Every row gives one point. To make a cloud, some directions were put in groups of two or more. Within a group, all points are equally far from the middle, so they leave a hole (a ring in 2 directions, a hollow ball in 3). The other directions are filled evenly. Then the cloud was stretched, turned, moved and blurred a little. How many holes are there, and how many directions does each take, smallest first?

Cloud, 19 rows:
[[ 14 -11 -17]
 [-41   5  -1]
 [ -7  59 -11]
 [ 11 -21  37]
 [  7  56   6]
 [-21 -10   7]
 [ 20 -11  26]
 [  9  36 -19]
 [ 15  24  40]
 [  0   8  18]
 [-38  35  60]
 [-27   7  17]
 [ 21   5 -14]
 [ 11 -28  43]
 [ 15  53  24]
 [ 41  11 -26]
 [ 29  -2  15]
 [ 32 -10  10]
 [ 11  10  16]]
Holes: 0

Cloud, 27 rows:
[[  2 -32  35 -22]
 [-13  56   4 -18]
 [-37  27 -32  16]
 [ 33  19  15 -31]
 [-28  40  40 -16]
 [-34  29  -2 -60]
 [-22   5   5 -57]
 [ -7  55  16 -52]
 [ 19 -13  11 -35]
 [-18  56  -4  12]
 [ 17  -1  21   9]
 [-35  16 -20 -57]
 [  2   6  12  31]
 [ 26  44   1  15]
 [ 49   2 -12 -39]
 [  6 -12 -33 -28]
 [-34 -29  18 -19]
 [ 39  30  47  -6]
 [-11 -19 -25  38]
 [-12 -34 -17 -41]
 [ 42  39  26   0]
 [ 39  29 -18 -11]
 [-28 -10  31 -55]
 [ 19  14  -4  14]
 [-20 -22  38   8]
 [-31  23  11   6]
 [ 18  26  38   6]]
Holes: 0

Cloud:
[[-17 -24 -16 -24]
 [-60   6 -40  16]
 [ 15 -14  19  -7]
 [-12  43 -40 -22]
 [ -8  18  27  36]
 [ 32  11 -25   1]
 [ 13  20  35  -5]
 [ 18  -3 -36  13]
 [  0  -1 -44 -26]
 [  4  39 -38  28]
 [-18   6 -45 -26]
 [ 15  21 -29  43]
 [ 11 -24 -11   4]
 [ -2   8  18  51]
 [-14 -25  -2 -23]
 [-57  -5 -10  -1]
 [-25 -16  15 -20]
 [ 16  17  24  17]
 [ 35  27  24 -12]
 [-54   6  -9 -13]
 [ 34   5 -23  -5]
 [-46  48 -14  12]
 [-52  37  -6  -1]
 [ 32  -1  25 -20]
 [ 20  17 -42  -1]
 [-29  56  -3  12]
 [-45 -19 -11  -1]
 [-34  44 -35   1]
 [-25  16  34 -15]]
Holes: 1 (3)

Cloud:
[[ -5  27  25  45 -22 -33]
 [-24  21 -25  20 -15  29]
 [-27  -7  -4  35 -44 -28]
 [-38   5 -28  17  -3 -30]
 [-30   7   9  46  -6 -33]
 [ 18 -15   8  22   2 -45]
 [ -2 -37   7  41  -1   0]
 [  1  43  37   4 -24 -14]
 [-26  -2 -31  10 -48  -5]
 [-15  37  23 -17 -21  -7]
 [-29   8 -23   3 -44 -29]
 [ 26 -13  13  17 -49 -20]
 [ 15  24 -29  35  -4  18]
 [ 23  -8  35  18  12 -22]
 [ -9 -13   9   3 -31  41]
 [  3  28  23  22  31 -18]
 [  6  42  -3   0  10  25]
 [  1 -23   3  -4 -32 -44]
 [ -3  30  40  32   7 -11]
 [  3 -16  14   9 -60   5]
 [ 14  -5  -8  -1  34  -6]
 [ 27  -5  -4  50 -17   0]
 [ -4  42  21 -11   5 -20]
 [ 19  33   3  43 -37   8]
 [-22  -4  23  28 -47 -27]
 [  7  26  15  51   8  12]
 [ -2 -26  18  27 -50 -14]
 [ 35  24   9  19 -34  19]
 [-21  15  37  38   4   0]
 [ -9  35  -1  14 -19 -53]
 [-15  30  35  11  14 -13]
 [-15 -26   1  -6 -11 -43]
 [ 22 -16  -2  37 -24 -34]
 [-20   3   1  31 -59  -3]
 [-31  -7  17  45   3   8]
 [  0 -18  11 -24  16 -12]
 [ 27  -7  13   9 -40 -37]
 [-37  -9   1  34  -3 -35]
 [ 15 -20   1  19  11  31]
 [ 11 -13 -30   1  19   5]
 [ -4 -18 -30 -21  -3   4]
 [ 21  30  34   5   0 -31]
 [ 29  -5   2  29 -15  30]
 [  7 -25  48  12 -14  -8]
 [ 32  19  22  19 -34 -34]
 [-25 -32 -23  16   7 -14]
 [-19  32  18 -12 -25 -30]
 [ 11 -17  33  -7 -37 -24]
 [ 26  23  -9  34 -43 -27]]
Holes: 2 (2, 4)

Cloud (46 x 6):
[[ 13  12  43 -19 -26 -28]
 [ 14 -12   8   5   6 -16]
 [ 31   5  39 -11 -28  -1]
 [-13 -29  28  19 -11  19]
 [  1 -25  20 -16 -20 -14]
 [-32  -1 -39 -13   4  22]
 [ 31   5  27  43   9  -8]
 [ 18 -20 -26  23   8   8]
 [ 10  19  36  -3  12 -14]
 [-22 -52  -9  31  11  24]
 [-30   9 -37  46  -3  -4]
 [  4  27   5 -36  14  29]
 [  1 -26 -35 -32 -26  -5]
 [ 28  24   2  -3  -3 -21]
 [-18 -47  26   7 -42  27]
 [ 15   1  29   9 -18  17]
 [ 22   7 -29   5 -24 -15]
 [-10  30  35 -26  13   5]
 [ -7  -2  33  27  23 -15]
 [ 23 -51  28 -27 -28 -31]
 [ 36  14  24 -44   9  14]
 [-36 -38   6 -11 -19  20]
 [ 26  -3  41  19 -13   4]
 [ 30  31   5 -12 -29  18]
 [ 17  17 -32 -31  22  29]
 [ 32 -12  35  11 -16  -3]
 [ 24  23 -23  21  30  -4]
 [  2 -42  29  13  16  19]
 [-23  10   6 -49 -35  26]
 [ 60  15 -18  35 -19  39]
 [  8 -23  11  -3 -23  38]
 [ 25  16 -28 -18 -19   5]
 [-19 -41 -25   4 -41  20]
 [ 24 -15  43  24  16  37]
 [ 15  12  46  25 -30 -42]
 [  7 -22  27  12 -14  14]
 [  2 -54  15  -9  32  30]
 [ 39 -39 -13  13   9  17]
 [ -1  10   2 -21 -24  33]
 [-10 -24  27  12  -2 -16]
 [ -4 -37 -42  -5 -32  38]
 [-17  17   9  19 -60  35]
 [ 29  10  29 -27 -27  -5]
 [  9 -22   0   8 -31  15]
 [ 15 -53  10  -6  26  14]
 [-11 -42   3  16 -48   8]]
Holes: 0

Cloud (77 x 8):
[[-12   7  18  11   7  39  -1  13]
 [ 13 -22 -25  23 -25  23 -18  17]
 [ 16  20   8 -11  18   7  13 -28]
 [-24  22 -19  -6 -36  10  -9  -7]
 [ 14 -19 -17 -16  12  41 -12   6]
 [ 17  -9 -13 -20 -10  26  -7  27]
 [ 12  24  -8 -17  26  -7 -26 -13]
 [ 16 -10   8 -26  21   6  15   3]
 [ 13 -24  -3 -14 -19   4  26  28]
 [ 44 -23 -30  -5  -7  17  -9 -35]
 [ 41 -27 -21  20  -9   1   6   4]
 [ 12   0  -8  -7   8 -28 -23  13]
 [  9   7  25  17 -29  21  10  17]
 [  9   3  16   3 -16  -4  38 -30]
 [  0 -23 -19   8   2 -15 -11 -25]
 [  3  33  29 -20  20 -30 -20 -32]
 [-38  25 -17 -22   5   5  -4  -9]
 [-17 -13 -27 -34  13  42   7   2]
 [  9  -3   5   8  21 -13   0 -33]
 [-25  31   7 -31  -7   0 -20   7]
 [ 24  -2  31  -5  -9  46  -5 -11]
 [  8   0   8 -32 -11   7 -49   6]
 [-29  27 -22  18 -13 -10 -13  11]
 [ -9  39  30  -7   9  -5   8  10]
 [ -1 -11  11 -10 -39  -4  37   8]
 [-25  32   4  20 -16   4 -43  13]
 [-10  25 -24  -3 -28   4  30  23]
 [ 16   5   1  -8  15  17  -8  -3]
 [-17  35  14   4  19   8 -10 -17]
 [  8  36   6  30 -27  10  16  21]
 [ 23 -23   9 -21   6  -1  21  16]
 [ 22   9  13  27 -18  34 -23 -34]
 [-23 -23  18  16   1 -25 -11  12]
 [-24  17  12  20 -49  15  -4  11]
 [ 46  12  11 -12 -29 -23  10  -9]
 [ 36  25  -9  -5  36  -1  21  30]
 [ 37 -11  -3   4 -29  14  -7  -2]
 [ 11 -11  22  19  17  60   4  -8]
 [ -9   5  30   2  13  17  10  32]
 [-10  10 -23  -8 -35  14 -23  -1]
 [-20   4 -11  26  16   4  -7  -4]
 [ 22 -11   4  37  23  35   8 -14]
 [-19  45   8  17   7  22  24 -17]
 [-17 -12   7 -32   4  23 -20 -26]
 [-16  22 -12  16  31  38  22 -10]
 [ 13  12 -24  40  -4   1   8  16]
 [ 28  -6  30  13 -13 -21   3   6]
 [ 21  39  19  22  -4   2 -23  23]
 [-27  16 -12  -5  27 -32  -2 -12]
 [ -5  22   9  -9   5   3   1 -16]
 [  3  10   2 -10  20  26 -22   1]
 [ -3  21  -4  15 -28  28 -11 -41]
 [ 13   1  -4  38   2  16 -42 -18]
 [-36  18  24   8  -8  28   6  32]
 [-19  21 -22   2 -17  -9  -4 -29]
 [ 38   8 -28  18 -10  -2  11 -18]
 [-14  23  33  23  -9 -33 -11  15]
 [ 23   5  26 -36  -1  28  -9  16]
 [  4   2  17   2  -7  23 -25 -13]
 [ 39 -20  -2 -32  18   7  19  29]
 [  2   7  39 -17  10   8  18  30]
 [  1 -15  32 -16 -32  25 -16   5]
 [-10   4  27  20  -5  30  13  27]
 [-16  25   0 -25   5  24  11  -1]
 [ 17  30   4  14  21  37  10  30]
 [  8  10   4  25  42 -26 -12 -20]
 [-20  15 -17   5   4 -25  -6 -30]
 [-15  34  18  33 -41 -11  11  31]
 [-13  -6   6 -15 -12  18  -7 -30]
 [-34  30  14 -17   2  41  12  22]
 [ -7  14 -26 -14   7  25 -25  21]
 [ -8  35   8   1 -24  -7  30 -14]
 [-11  14   4   1  20  -9 -17 -32]
 [  9  32   2 -15  -4  25   1 -27]
 [ 13  15  -7   0   8 -16  -9 -33]
 [ -6 -12   1   3 -44   9   6 -12]
 [-35  21  10   8  25  24 -31  -5]]
Holes: 0

Cloud:
[[ 11   7  -1  36  37   4   7  27]
 [-10   6  21   1  33  34  -6   1]
 [  7   1 -11  19   7 -42  32   1]
 [-31  -6  10  31  17   6  -9  -4]
 [-21   4  10  41   4  16 -13  -3]
 [-15 -32 -13 -38  -2   0  15  -6]
 [ -8  24  -9  23   4 -27  -6  17]
 [-40 -22  13  -9  17  -7   7   9]
 [  8 -41   6  19 -23 -10   2  11]
 [  7 -35   6  21  19 -27  14  -3]
 [-20 -42  -4  -9  -8  20  50   1]
 [ 26  16  -4  24  11  -7  20 -21]
 [  6 -26  17   1  -7 -22  -1   3]
 [-21  13   5  28  20   9  31 -10]
 [ -7  16  17 -12  24  15  -8  -4]
 [ -4  13   3 -21  -9  17 -25  -4]
 [-22  23  -5  13  13  22  39 -23]
 [-11   8 -14  36  15   0  -9  15]
 [  1 -29   7 -19 -10 -28   9   8]
 [ 24 -44  -3  39 -24   1 -16  14]
 [-31  23  -5   3 -10 -17   4 -18]
 [  8 -28   2  -1   6  32 -30   5]
 [ -6 -23 -37 -14  15 -31  26  -9]
 [ 10  -5 -32  25  16 -42  18  -5]
 [ -5   1   2 -25 -18   7 -27   4]
 [ -8  20  -3  -9 -18   1 -24   1]
 [ 26 -31  12  16 -14  -9  -3   3]
 [-18  20  -3  12  21   0  14  16]
 [-11  18  11  16  13  -7  19 -18]
 [ -9 -24  21  36   5  -5  17 -15]
 [ -2 -44   2   0  -3 -33   0  33]
 [ 21 -22 -12  60 -21   6  12  11]
 [-35   2  14  16  16 -10  32  40]
 [  3  -8 -30 -15  -9  -5   0  14]
 [ 22  -7  12   1 -29   2  24   6]
 [-44   9 -16  -9  16  34  23 -12]
 [ -7 -14  23  17  39  -3  14   3]
 [  9  -4  16 -24 -19 -21 -17 -16]
 [ -5   0  14  31   1 -35  20   2]
 [ 16  28 -23  14   6 -12 -10 -18]
 [ 11 -41  -5  18   7  11   0 -29]
 [ 24 -18 -24  15  -2  25 -12  -9]
 [  3 -43  -9   6  -8  17   4   8]
 [ 24   6 -21  54  -2   2  18 -33]
 [ 26   7   7  15  -1  22  22   5]
 [ -4 -28   2  -8 -19  37 -14   7]
 [-36   6  -5 -38   9   0   5 -15]
 [ -1  12  -2  -2  14  25 -27  19]
 [ -7 -47   1   7   5 -36   7  30]
 [  6  10 -25 -21 -15  16 -13 -22]
 [  6 -34 -18   9 -21  -5   9  20]
 [ -8 -14  21  -2  28 -20 -19  11]
 [ -6  11 -10 -10  -8   1 -25  17]
 [ -6  -7   6  21  45   6  36  11]
 [ 23 -21  -2  36  14 -15  21 -19]
 [ 19   0  33  -1  15   3 -15  12]
 [  4   5  14 -15  29  -7  23 -25]
 [ -9 -20  -1 -25  26 -20 -23   1]
 [-25  -7 -17  44  34  23  31  24]
 [ -8  23 -11  22  -3  32   4 -24]
 [ 10 -41  -3   2 -25  30   4  14]
 [ 25  -5  22  24   9 -13   2  -6]
 [-10 -38 -18 -17   0  15  11  44]
 [-14  17 -21  13   3  21  35  -9]
 [-11 -20 -11   2  -4   1 -21   7]
 [ 27  13  -7  13  16   5  -8  39]
 [-29  23   7 -11  -3 -15   6  21]
 [  7  14  12  26  25 -43   4  -7]
 [-28  -9 -20  40   9  28  31  27]
 [-13   1 -29  22   4  -6  28   7]
 [ 11 -15  17   3  20 -35 -31  -9]
 [-25 -32 -15 -31   8  -7   6   9]
 [-18   0 -36   0  15  30  36 -13]
 [-12  -6 -28  37 -23   3  -5 -27]
 [-10 -36  -2 -16  17  19  -5   1]
 [-11   8  13  27  39  -2  13  17]
 [ 39 -12 -18  12  18 -11   8 -12]
 [-24 -47 -13  11   6   4  28 -26]
 [ 30 -25  16   2   1 -10 -13  -9]]
Holes: 1 (3)

Cloud, 96 rows:
[[  6 -18  15   7  19  13 -21 -24 -12]
 [-28  -7  19  21  -9  29   1 -23 -10]
 [  1  28 -25  14 -25   5 -12   4 -45]
 [ 33  -3  -1  -7  10  14  46  -2 -40]
 [ 18  20 -37  10   7  13  35  21 -26]
 [-36   8 -13  24 -21   7  -6   3 -49]
 [ 11   6 -36  14   6  15  43  -4 -52]
 [ -5  33  13  26  20 -23  20 -18 -22]
 [ 35  18  22 -27 -13 -28  16  -6 -41]
 [-32 -25 -22 -15  -5   0  30 -16 -49]
 [ 40  -3 -27  17   8 -15  19  15   3]
 [ 22   0   1 -34  16   3  -9  34 -24]
 [ 25 -21   8  14  25  24  29   8  -1]
 [-28 -16 -20 -21   1  -7  10 -33 -21]
 [ -8   4  15  28 -18  19  17 -15  28]
 [ 24  13 -17 -17  -3 -40  -1  -4 -52]
 [ -3 -13 -18 -13 -44   0  -4 -13   7]
 [ 34  11  25   6 -20 -34  -1  -3 -41]
 [-29  29   8   3   2  -9 -29 -22   6]
 [ 33  30  -2   9  28  -4  26 -17   3]
 [ 19  -9  20  32 -10   8 -10   9 -60]
 [-22  -7  15 -13  -8 -24  41   8 -43]
 [ -7  27 -26  26  16  31   5  20 -27]
 [-10 -12   7  13 -37  13  15  12  -6]
 [-25  -8  29  -7  15  30  31  10 -14]
 [-21  18  50  -6  10  -5  23  -3 -22]
 [ 14  -9   6  -9  15   5 -10 -35 -55]
 [-19   6   3  29   5 -31  -8 -12   3]
 [-19  18 -27 -14  26  15  31  14 -16]
 [-15  17  21 -24  15   7  30 -35  17]
 [ 16 -11  -1  26  25   1  -6  37  -9]
 [  1  27 -17  -8 -37  -7   1 -35 -39]
 [  3 -28  -5  14   2  14  -9 -34 -12]
 [ -7 -32  -5  13 -36   2  -2   5 -44]
 [-26   1 -39 -12 -10 -11  17 -15 -20]
 [ 28  18   8 -28 -17   0 -37 -23  -8]
 [ 33   6 -13   6 -22  25   8  29 -23]
 [  9 -17  16  -4   9   5 -24 -34 -15]
 [-21  -2 -12  32   9  22  24  19   1]
 [ 18   6 -19 -27 -21  19   9  -3 -52]
 [ 26  26   3 -27 -26  27  -3   6 -18]
 [ 16  25  -6  23  19 -28  -2   9 -49]
 [ 29  -8  46   8  -4   3  23   5  15]
 [ -9  30   1  18 -40 -20  14   1 -19]
 [ 40  16  15  11  -4 -23  14 -42 -15]
 [-24  10  26  -8  12  25  -9 -16  22]
 [ 21  -2  48 -28  -2   0  -7   8   7]
 [-25  13 -42  13   1  -9  11 -19 -41]
 [ 33 -12 -16  15   0  25  29  38 -29]
 [ -8  28  22   6   7  20 -21   1 -54]
 [-18 -23  26 -21  30   2  33  -3 -20]
 [-15  10  16 -18   5   8  45 -25  -7]
 [-25  36  34  -7   1   8 -19  -8 -18]
 [ -5  41   7  22  11 -29   6   7 -21]
 [ 38  16  18   9 -10   9  21  38 -26]
 [ -4  -5   7 -15  31  -4 -14  -6  26]
 [ 19   8  -1   7  -3  32 -15 -25 -31]
 [-23  16   5  -7  11  19  -2 -42 -51]
 [-18 -14 -20   5  17 -19 -22   5 -11]
 [-17  25 -25 -30   6   9  10 -28  10]
 [ -2 -18  36   8  27  17   5 -15   8]
 [ 25 -31 -23  -6  -2   6  38  21 -30]
 [ 30   2 -20  19   7  -3  -9  25   9]
 [ -3  26  28   1   1  19  40 -26   0]
 [-10 -29  43  13  -9   0  21 -11 -38]
 [ 31   4  25 -13  11 -14  17 -33 -37]
 [-21  -6   8   1 -15 -24  -1  34 -31]
 [ 14 -21  12  -5   3  29   6  42 -32]
 [ 14  -4  19  15  34   6 -23  -9 -34]
 [ 32   6   5  -6 -38 -26  -3  -7 -47]
 [ 26  19 -24 -36 -18  12  12  15 -28]
 [ 26  14  -6 -13  25 -14   0  45 -36]
 [ 32   6 -11   5 -41 -11   8 -12 -48]
 [-13  25 -27 -17   1 -15   4 -41 -22]
 [ 32 -25  11   7  -7  -7  33 -27 -29]
 [ 29  36 -18 -15 -14  22  23  20   7]
 [ 40   1  33  20 -17  -9   8 -30 -14]
 [-39   3   8 -28  11  -6 -15 -28 -26]
 [-10  26   3 -27   7  15 -14 -33 -41]
 [ 14  15 -12 -20  27 -11 -22  19 -44]
 [ 26 -11  31  40  10  13  12   3 -45]
 [ 11  11 -15 -24  13   2  39 -15 -49]
 [ 18 -18 -12 -15  28  21  11  29 -11]
 [-16 -14 -10  22  -3 -14  16 -43  -3]
 [ 16 -11 -20 -12 -16  16 -12  -9  25]
 [ 30  12 -11 -34   0 -38 -13 -12 -25]
 [ 37   3  31 -12  12  -2  20 -32 -20]
 [  0  27 -15  -3  16   6  36 -29   3]
 [ -8  -4  39   3  32  -4  22  11  12]
 [ 18 -10  10   2 -27 -41 -19 -20 -23]
 [-16  18 -19   0   0  34  26   6   4]
 [-22  37  -1 -14  -5  18 -27  -6 -11]
 [ 29   2  36  15  -3  15 -10  -2  21]
 [ 15 -15  10 -16  -7  22 -11 -17 -56]
 [ 34   5 -22   2 -15   6  32  36 -43]
 [ 18 -12 -29  12   3  34  -6  15 -36]]
Holes: 2 (2, 6)
